Every row gives one point. Two turns around zero, p and q, are shown by what they do to some points. Where does a point land after both, in the order given? Backwards means that the second turn is done in reverse. Each puzzle has new turns, and all numbers are rounded.

Turn p:
[0.46 0.25] => [-0.06  0.52]
[-0.70 -0.02] => [-0.24 -0.66]
[ 0.16 -0.26] => [0.30 0.05]
[-0.27 -0.06] => [-0.04 -0.27]
[0.35 0.09] => [0.05 0.36]
Turn q:
[0.31 0.04] => [-0.22 -0.22]
[-0.20 -0.34] => [-0.05  0.39]
[ 0.62 -0.14] => [-0.58 -0.27]
[-0.19  0.23] => [ 0.29 -0.06]
[-0.53  0.22] => [0.55 0.15]
Where do these land?
p, then q backwards: [-0.17 -0.33] => [-0.02  0.37]
q, then p: [-0.20  0.04] => [-0.02  0.20]
q, then p: [ 0.52 -0.02] => [ 0.13 -0.50]
p, then q: [-0.61  0.19] => [0.01 0.64]
q, then p: [0.46 0.12] => [ 0.24 -0.41]

Turn p:
[-0.15 -0.26] => [-0.28 -0.10]
[-0.39 -0.08] => [-0.35  0.20]
[0.54 0.34] => [ 0.63 -0.10]
Turn q:
[ 0.49 -0.09] => [-0.43  0.26]
[0.00 0.32] => [-0.11 -0.30]
[-0.49 -0.23] => [0.54 0.04]
Where do these land?
q, then p backwards: [-0.08 -0.04] => [0.06 0.07]
q, then p: [-0.03 -0.56] => [0.51 0.24]
q, then p: [ 0.39 -0.15] => [-0.05  0.41]
q, then p: [-0.45  0.54] => [-0.26 -0.65]
p, then q backwards: [0.17 0.21] => [-0.23 -0.14]

Turn p:
[ 0.45 -0.13  0.29] => [ 0.18  0.48 -0.21]
[-0.06  0.35 -0.48] => [-0.56 -0.19  0.10]
[-0.08 -0.18 -0.57] => [-0.31 -0.39 -0.33]
[-0.16 -0.04 -0.35] => [-0.21 -0.31 -0.09]
[-0.22  0.23  0.59] => [0.38 0.17 0.53]
[ 0.07 -0.22  0.52] => [0.51 0.25 0.01]
Turn q:
[0.22 0.38 0.35] => [-0.37  0.40 -0.13]
[-0.49 -0.31 -0.21] => [ 0.45 -0.21  0.37]
[ 0.24  0.47 -0.01] => [-0.52  0.07 -0.03]
[ 0.03 -0.55 -0.13] => [ 0.46 -0.27 -0.21]
Where do these land?
p, then q: [-0.29  0.14  0.20] => [ 0.09  0.27 -0.25]
p, then q: [-0.11 -0.22  0.10] => [-0.02 -0.13 -0.23]
p, then q: [ 0.19 -0.15 -0.81] => [ 0.41 -0.50  0.55]
p, then q: [0.22 0.23 0.51] => [-0.48  0.36 -0.06]

Turn p:
[ 0.00 -0.48  0.11  0.44] => [0.47 0.37 0.22 0.18]
[ 0.63  0.17 -0.01  0.15] => [-0.22  0.28  0.30 -0.48]
[ 0.15 -0.15 -0.55 -0.45] => [-0.64  0.11  0.03  0.37]
[-0.10 -0.29  0.02 -0.21] => [-0.01  0.15 -0.22  0.26]
[-0.60  0.30 -0.18  0.15] => [ 0.18 -0.65  0.08  0.21]
[ 0.12  0.16 -0.07 -0.42] => [-0.40 -0.05 -0.22 -0.07]
[-0.21  0.28  0.69  0.34] => [ 0.64 -0.21 -0.20 -0.47]
Turn q:
[-0.06  0.08  0.50  0.24] => [ 0.16 -0.06 -0.38  0.38]
[-0.08  0.09 -0.08  0.37] => [ 0.06 -0.08 -0.33 -0.20]
[-0.56  0.02  0.24  0.31] => [-0.18  0.24 -0.60  0.12]
[ 0.41  0.22 -0.20 -0.61] => [ 0.28  0.14  0.73 -0.05]
[ 0.29 -0.41 -0.47 -0.32] => [-0.33 -0.22  0.59 -0.26]
Where do these land?
p, then q: [-0.08  0.13 -0.24  0.24] => [-0.08 -0.15 -0.09  0.32]
q, then p: [ 0.41 -0.46  0.52  0.13] => [0.54 0.40 0.33 0.33]
p, then q backwards: [-0.40  0.26  0.12 -0.16] => [ 0.20 -0.11  0.14  0.44]
p, then q: [-0.63 -0.02 -0.15 -0.30] => [-0.37 -0.44 -0.25 -0.34]
p, then q: [ 0.70  0.09 -0.26  0.10] => [ 0.14  0.60 -0.11  0.42]

Turn p:
[-1.01  0.46 -0.10  0.46 -0.17  0.02] => [ 0.55 -0.37 -0.03  1.00  0.13  0.16]
[-0.08 -0.37  0.26  0.36 -0.05 -0.21] => [ 0.09 -0.10 -0.47 -0.02 -0.35  0.16]
[ 0.38 -0.15 -0.36 -0.57  0.62  0.28] => [-0.13  0.30  0.74 -0.49 -0.21 -0.38]
[ 0.15  0.30 -0.05  0.10 -0.05 -0.28] => [-0.24 -0.03  0.06  0.09  0.13  0.35]
[-0.09 -0.29  0.33 -0.07 -0.43 -0.35] => [-0.24 -0.35 -0.57 -0.04 -0.01 -0.10]
[ 0.29 -0.23 -0.12  0.03 -0.27  0.09] => [-0.19  0.34 -0.24 -0.08  0.03 -0.13]
[ 0.35  0.27  0.05 -0.30  0.35  0.44] => [ 0.17  0.21  0.49 -0.46  0.28 -0.05]
Turn q:
[-0.11 -0.42 -0.23  0.19 -0.33 -0.03] => [ 0.49  0.21  0.23 -0.06 -0.21 -0.02]
[-0.17  0.18  0.31  0.28 -0.52 -0.01] => [ 0.05  0.37  0.16 -0.49  0.33 -0.01]
[ 0.49 -0.30 -0.05  0.02  0.00 -0.02] => [-0.12  0.20  0.13  0.19 -0.43  0.20]
[-0.09  0.40  0.03 -0.06  0.28  0.27] => [-0.28 -0.14 -0.27  0.07  0.22 -0.31]
[ 0.27  0.14 -0.35 -0.08  0.19  0.13] => [-0.23 -0.18  0.03  0.18 -0.29 -0.26]
[-0.29  0.59  0.34 -0.19  0.48  0.08] => [-0.38 -0.35 -0.49 -0.01  0.55 -0.09]
[ 0.08 -0.93 -0.11 -0.29  0.20  0.10] => [ 0.47  0.13  0.02  0.75 -0.32  0.34]
[-0.27  0.31 -0.17  0.93  0.17 -0.28] => [ 0.20 -0.07 -0.53 -0.84 -0.28 -0.25]
[ 0.09  0.02  0.24 -0.81 -0.48 -0.23] => [-0.18 -0.14  0.73  0.23  0.46  0.40]
Where do these land?
q, then p: [ 0.57  0.09 -0.14 -0.39  0.53  0.64] => [ 0.21 -0.10 -0.41  0.86 -0.31  0.37]
p, then q backwards: [ 0.03 -0.16  0.19 -0.04 -0.54 -0.04] => [-0.19  0.26  0.20  0.12  0.39  0.21]
q, then p: [ 0.39  0.11  0.33 -0.33  0.45 -0.36] => [ 0.57  0.18 -0.11  0.34 -0.16 -0.45]
q, then p: [-0.20  0.45 -0.38 -0.03 -0.11 -0.10] => [-0.28 -0.35 -0.13 -0.23 -0.33 -0.17]
p, then q: [-0.47 -0.54 -0.10  0.58 -0.04 -0.15] => [ 0.14  0.31  0.50 -0.44 -0.45 -0.35]
p, then q: [-0.20 -0.04 -0.24  0.00 -0.21 -0.39] => [ 0.43  0.12 -0.12 -0.26 -0.03 -0.12]
q, then p: [ 0.24  0.37 -0.39  0.31 -0.10  0.08] => [-0.38 -0.48 -0.19  0.16  0.08 -0.15]
p, then q: [-0.36 -0.29  0.72 -0.11  0.02  0.33] => [-0.08 -0.16  0.43  0.38 -0.61  0.35]

Turn p:
[ 0.32 -0.38  0.32  0.31 -0.16 -0.14  0.00 -0.18] => [ 0.17  0.18  0.31 -0.46  0.15  0.07  0.17  0.32]
[ 0.19  0.23 -0.02 -0.28  0.01 -0.80  0.41  0.20] => [-0.06 -0.21  0.56  0.39  0.62 -0.19 -0.25 -0.12]
[-0.17  0.36 -0.09  0.20 -0.01  0.26  0.24 -0.41] => [ 0.04 -0.19 -0.15  0.07 -0.37  0.06 -0.42  0.35]
[-0.13 -0.33 -0.18 -0.23  1.14 -0.21 -0.16 -0.43] => [-0.43 -0.02 -0.72 -0.32  0.50 -0.82 -0.16  0.12]
[-0.68  0.68 -0.27  0.22 -0.29 -0.78 -0.44  0.20] => [ 0.22  0.35  0.02  0.29  0.23  0.36 -0.98 -0.76]
[ 0.39 -0.15 -0.07  0.25 -0.12  0.37  0.24  0.07] => [-0.18  0.08  0.17  0.04 -0.23  0.19  0.33  0.43]
[-0.44  0.02 -0.18 -0.09 -0.21  0.14  0.39 -0.04] => [ 0.34  0.00 -0.07  0.45 -0.28 -0.17 -0.11  0.10]
[ 0.37 -0.12  0.00 -0.58 -0.28  0.38  0.14 -0.04] => [ 0.13 -0.53 -0.04  0.18 -0.01  0.15  0.60  0.13]
[-0.37 -0.02 -0.05  0.18  0.36  0.36 -0.78  0.12] => [-0.24  0.35 -0.64 -0.38 -0.30  0.06 -0.02 -0.47]
[ 0.22 -0.16 -0.08 -0.20 -0.26  0.27  0.00  0.23] => [ 0.03 -0.06  0.03  0.17 -0.07  0.20  0.48 -0.01]
[ 0.30 -0.12  0.63  0.22 -0.17  0.16 -0.03  0.29] => [-0.02  0.03  0.54 -0.43 -0.27  0.09  0.35 -0.09]
Turn q:
[ 0.31 -0.24 -0.40 -0.10 -0.42 -0.35 -0.05 -0.20] => [ 0.13 -0.30 -0.16  0.57 -0.33 -0.07  0.31  0.03]
[-0.15 -0.23 -0.14 -0.35 -0.45  0.31 -0.01  0.22] => [-0.25 -0.24 -0.51 -0.03  0.04  0.05  0.18 -0.38]
[-0.21 -0.18  0.12 -0.55  0.19  0.18 -0.15 -0.22] => [-0.44 -0.24  0.05  0.15  0.48  0.05 -0.11 -0.07]
[ 0.08  0.25 -0.36 -0.23  0.20  0.52  0.28  0.14] => [-0.03  0.27 -0.40  0.10  0.10  0.33 -0.49 -0.23]
[ 0.22 -0.10  0.54 -0.47  0.18 -0.56 -0.21  0.26] => [ 0.11 -0.04  0.25  0.05  0.63  0.20  0.64  0.32]
[-0.36  0.28 -0.40 -0.44  0.08  0.13 -0.16  0.15] => [-0.22 -0.31 -0.17 -0.04  0.05  0.62 -0.26 -0.09]
[-0.10  0.04  0.07  0.93 -0.01 -0.19  0.66 -0.06] => [ 0.55  0.43  0.46 -0.25 -0.55 -0.40 -0.12 -0.34]
[ 0.03  0.36  0.63 -0.02  0.01 -0.05 -0.09 -0.13] => [-0.34  0.39  0.33 -0.21  0.11  0.02  0.25  0.25]
[ 0.19 -0.18 -0.06  1.23  0.21  0.02 -0.28 -0.16] => [ 0.50  0.05  0.15 -0.35 -0.53 -0.80 -0.39  0.52]
Where do these land?
p, then q: [ 0.14 -0.19  0.34 -0.48  0.60  0.05 -0.05 -0.86] => [ 0.56 -0.72 -0.11  0.48  0.56  0.26  0.15 -0.17]
q, then p: [ 0.55 -0.24 -0.23  0.32  0.01 -0.02  0.01  0.05] => [-0.29  0.21  0.30  0.15  0.34  0.39 -0.04  0.09]
q, then p: [-0.18  0.05 -0.52 -0.22  0.33  0.29 -0.20  0.56] => [-0.30  0.05 -0.71  0.01  0.06  0.17  0.52  0.05]
q, then p backwards: [ 0.52 -0.52  0.30 -0.03 -0.16 -0.16 -0.37 -0.26] => [ 0.12 -0.49 -0.21 -0.39  0.32  0.07  0.58 -0.03]
q, then p backwards: [-0.32  0.21  0.23  0.30 -0.03  0.54 -0.20  0.39] => [ 0.03 -0.07  0.31  0.36  0.40  0.05 -0.51 -0.33]
p, then q: [ 0.54 -0.26 -0.08 -0.01 -0.02 -0.22  0.47  0.26] => [ 0.29  0.34  0.37 -0.49  0.29 -0.03  0.04 -0.20]
p, then q: [-0.80  0.21 -0.35 -0.15 -0.35  0.42  0.17 -0.03] => [ 0.18  0.01 -0.41  0.18 -0.83 -0.36  0.11  0.30]
p, then q: [ 0.55  0.22 -0.16  0.00 -0.05 -0.16 -0.04  0.06] => [-0.10 -0.01  0.03 -0.38  0.32 -0.15 -0.31 -0.18]
q, then p: [-0.67  0.34 -0.04  0.43  0.15 -0.44  0.15 -0.16] => [ 0.51 -0.45  0.23 -0.50 -0.16  0.11  0.41 -0.19]
q, then p: [-0.33  0.17  0.50 -0.15 -0.47 -0.29  0.05 -0.02] => [ 0.42 -0.34  0.20  0.17 -0.32 -0.46 -0.09  0.17]

Turn p:
[ 0.09  0.45 -0.64 -0.38  0.11  0.66 -0.38 -0.47  0.06] => [-0.74  0.09 -0.03 -0.64 -0.19  0.47  0.23  0.34 -0.44]
[ 0.51 -0.35  0.13 -0.62 -0.19 -0.16 -0.23  0.18  0.11] => [ 0.08 -0.49  0.06 -0.06 -0.47 -0.41  0.11  0.48  0.23]
[-0.12  0.24 -0.57  0.42  0.53  0.11  0.07 -0.04  0.25] => [-0.30  0.50  0.17 -0.06 -0.01  0.01 -0.03 -0.41 -0.63]
[ 0.20  0.42  0.41  0.20  0.37 -0.20  0.16  0.47 -0.41] => [ 0.03 -0.11  0.25  0.04  0.11 -0.08 -0.88 -0.32  0.22]
[-0.34 -0.03  0.28 -0.34 -0.39  0.62 -0.18 -0.08  0.37] => [ 0.24 -0.11 -0.69 -0.14 -0.10  0.40  0.13  0.49 -0.17]
[ 0.40  0.09 -0.58  0.34 -0.40  0.22 -0.05  0.13 -0.40] => [-0.73 -0.09  0.26  0.38  0.39 -0.02  0.03  0.29 -0.12]
[-0.16 -0.71  0.44  0.22 -0.07  0.43 -0.10  0.23 -0.23] => [ 0.53 -0.24 -0.27  0.00  0.66 -0.31 -0.04  0.33 -0.15]
[-0.19 -0.32 -0.36  0.34  0.12 -0.46 -0.41  0.18 -0.30] => [-0.18  0.50  0.13  0.03  0.32 -0.66  0.12 -0.05  0.21]
[ 0.07  0.37 -0.37  0.11  0.14 -0.46 -0.24 -0.36  0.43] => [-0.48  0.28 -0.07 -0.07 -0.48 -0.07  0.29 -0.51  0.02]
[-0.27 -0.24  0.41 -0.24  0.18 -0.26  0.51 -0.12 -0.20] => [ 0.72 -0.03  0.31 -0.08  0.05  0.17  0.02 -0.16  0.31]
[ 0.06  0.26  0.46 -0.03 -0.04 -0.17  0.31 -0.37  0.27] => [ 0.22 -0.30 -0.14  0.03 -0.26  0.37  0.05 -0.47  0.18]
[-0.27 -0.18  0.38 -0.01 -0.37 -0.34  0.54  0.25  0.06] => [ 0.62  0.01  0.01  0.58 -0.03  0.13 -0.03 -0.02  0.34]
Turn q:
[ 0.06  0.33  0.27 -0.32  0.22 -0.44  0.21  0.51  0.38] => [ 0.04 -0.09  0.01  0.50 -0.43 -0.02 -0.10 -0.59  0.41]
[ 0.22  0.11 -0.01  0.05 -0.05  0.31  0.21  0.14  0.12] => [ 0.18  0.03  0.05  0.18  0.12  0.10 -0.33 -0.07 -0.17]
[ 0.24 -0.26  0.33 -0.43 -0.52  0.27 -0.52  0.32 -0.21] => [-0.31  0.25 -0.08 -0.17  0.50 -0.33  0.11 -0.68 -0.40]
[-0.31  0.61  0.46  0.61 -0.20 -0.16 -0.22 -0.49 -0.16] => [ 0.60 -0.41  0.23  0.09  0.26 -0.51  0.59  0.39  0.16]
[ 0.02 -0.40 -0.30  0.40  0.09  0.23 -0.38 -0.06 -0.33] => [-0.20 -0.17  0.21 -0.60  0.25  0.25  0.07  0.23 -0.27]
[ 0.20 -0.51  0.08  0.04 -0.04 -0.08  0.22  0.01 -0.10] => [-0.22  0.08  0.07 -0.21 -0.29 -0.19 -0.25  0.04 -0.29]
[-0.52 -0.10 -0.06  0.12  0.60  0.43  0.49 -0.30  0.39] => [ 0.14 -0.12 -0.28 -0.09  0.01  0.13 -0.68  0.61  0.60]
[ 0.15 -0.10 -0.51 -0.30 -0.43 -0.11 -0.50  0.04  0.31] => [ 0.10  0.42 -0.34 -0.28  0.00  0.41  0.40 -0.41 -0.22]
[-0.44 -0.39 -0.61  0.31  0.05 -0.20  0.38  0.13 -0.46] => [-0.35  0.38  0.60 -0.31 -0.28  0.31 -0.02  0.56  0.16]
[ 0.38  0.69  0.37 -0.47  0.28 -0.25  0.12 -0.31  0.05] => [ 0.02 -0.38 -0.46  0.88 -0.14 -0.17  0.21 -0.07  0.00]
Where do these land?
p, then q backwards: [ 0.19 -0.10  0.21 -0.40 -0.63  0.09 -0.33 -0.24  0.22] => [-0.15  0.12 -0.06 -0.07  0.53 -0.36 -0.19 -0.61  0.06]
p, then q: [-0.36 -0.16 -0.11 -0.07 -0.13 -0.42 -0.07 -0.06  0.29] => [ 0.46  0.16  0.07  0.37 -0.22  0.10  0.03  0.08 -0.12]
q, then p: [-0.05  0.81 -0.14  0.66  0.15  0.10 -0.77  0.18  0.00] => [ 0.65 -0.79  0.38 -0.19  0.09 -0.11  0.08 -0.16 -0.69]
q, then p: [ 0.19  0.20  0.04 -0.07  0.16  0.43 -0.35  0.26  0.07] => [ 0.05 -0.03  0.10 -0.50  0.21 -0.11  0.20 -0.14 -0.32]
p, then q: [-0.10  0.35  0.30  0.18  0.19 -0.18  0.14  0.08  0.08] => [ 0.20 -0.12 -0.33 -0.16  0.20  0.06  0.26  0.12 -0.20]
q, then p: [-0.45 -0.95  0.12  0.25 -0.10  0.41  0.77  0.52  0.38] => [-0.47 -0.01 -0.88 -0.56 -0.69 -0.23 -0.21  0.25  0.64]
q, then p: [-0.02 -0.03 -0.14 -0.57  0.11 -0.09  0.07 -0.33 -0.19] => [-0.11  0.59  0.05  0.29  0.11  0.18 -0.05  0.02 -0.15]
p, then q: [-0.02  0.17 -0.34  0.40  0.28 -0.10  0.30 -0.52  0.16] => [ 0.01 -0.05 -0.18  0.27  0.22 -0.38 -0.03  0.69  0.02]
p, then q: [ 0.45 -0.67  0.23 -0.33  0.25 -0.04  0.09  0.08 -0.42] => [-0.39 -0.20 -0.10 -0.10 -0.57 -0.42 -0.20 -0.54 -0.15]
p, then q: [ 0.68  0.17 -0.32 -0.51 -0.27 -0.36  0.35  0.01 -0.38] => [ 0.34  0.12  0.12 -0.43  0.05 -0.78 -0.39 -0.39  0.28]
q, then p: [-0.51  0.21  0.14  0.46 -0.02  0.16 -0.20  0.02 -0.20] => [ 0.48 -0.24  0.06 -0.08 -0.40 -0.25 -0.24 -0.19 -0.15]
